Rows are points. Examples show where two turns around zero, p and q, send a point. Where does a point land after both, in the order given? Backwards means that the second turn is done in reverse. Each puzzle has new turns, and all numbers are rounded.

Turn p:
[ 1.8 -0.5 -1.7] -> [ 1.0 -1.2 -2.0]
[-0.5 -2.1 -1.5] -> [-1.6 -1.8 -1.1]
[ 2.5 -2.4  0.5] -> [ 1.5 -3.2  0.1]
[ 0.4  0.4 -0.3] -> [ 0.4  0.2 -0.4]
[-4.2  4.5  3.0] -> [-1.3  5.8  3.4]
Turn q:
[-4.3  2.4 -1.1] -> [-3.8  3.0 -1.4]
[ 2.7 -2.4  0.3] -> [ 2.3 -2.8  0.4]
[ 4.3  0.4 -0.1] -> [ 4.3 -0.2  0.3]
[-0.9  0.8  2.6] -> [-1.0  0.8  2.5]
[-1.8 -1.2 -1.8] -> [-1.8 -0.9 -2.0]
Where do these land?
q, then p: [ 1.8 -3.0 -2.4] -> [-0.4 -3.5 -2.3]
q, then p: [ 2.3 -0.6  2.9] -> [ 2.2 -1.7  2.6]
p, then q: [-0.3  2.6  2.7] -> [1.5 2.2 2.6]
p, then q: [-2.7  2.9 -3.3] -> [-1.4  4.1 -2.8]
q, then p: [-1.7 -1.6 -2.1] -> [-2.6 -0.5 -1.7]
p, then q: [ 0.6 -0.3  2.1] -> [ 0.7 -0.7  2.0]

Turn p:
[ 5.2  0.7  3.1 -1.0] -> [ 4.1 -2.3  2.1 -3.4]
[-3.2 -2.8 -1.1  0.5] -> [-3.5 -0.9 -1.2  2.2]
[-2.4  1.9 -1.5 -1.6] -> [-1.0  2.7 -2.4 -0.3]
[-2.9 -1.6  0.5  2.0] -> [-3.5 -0.1  1.1  1.4]
[4.8 2.4 2.5 1.2] -> [ 4.3 -0.2  3.6 -2.2]
[-1.7 -0.4 -0.9 -1.3] -> [-1.3  0.3 -1.9  0.1]
[ 0.2 -0.2 -2.5  0.3] -> [ 0.8  0.4 -1.1  2.1]
Turn q:
[ 1.2  0.2 -1.6 -4.0] -> [ 0.6  1.3 -4.1 -1.0]
[0.8 1.4 0.9 2.9] -> [1.4 0.5 3.1 0.5]
[-4.0 -3.1 -1.6 -0.1] -> [-3.4 -3.2 -1.4  2.1]
[-1.9  2.7 -1.6 -3.0] -> [-1.4  3.1 -2.7  1.8]
[-2.1 -0.7 -1.0 -0.1] -> [-1.6 -0.9 -0.7  1.5]
[1.8 0.1 4.2 2.8] -> [ 0.7  0.0  4.6 -2.7]
[ 4.0 -0.5  0.7  1.4] -> [ 3.5 -0.7  1.3 -2.1]
Where do these land?
q, then p: [ 0.5 -3.0 -1.1 -1.1] -> [-0.1 -1.9 -2.1  1.9]
q, then p: [-3.5  1.9  3.1  0.3] -> [-3.4  2.8  1.0 -2.2]
p, then q: [-0.6  2.2 -2.7 -1.1] -> [ 2.4  1.7 -0.2  2.2]
q, then p: [ 4.0  2.6 -0.3 -1.0] -> [ 4.6  1.0 -0.3 -1.4]
q, then p backwards: [-0.5 -3.7  0.9  2.8] -> [ 1.5 -3.5  2.7  0.9]
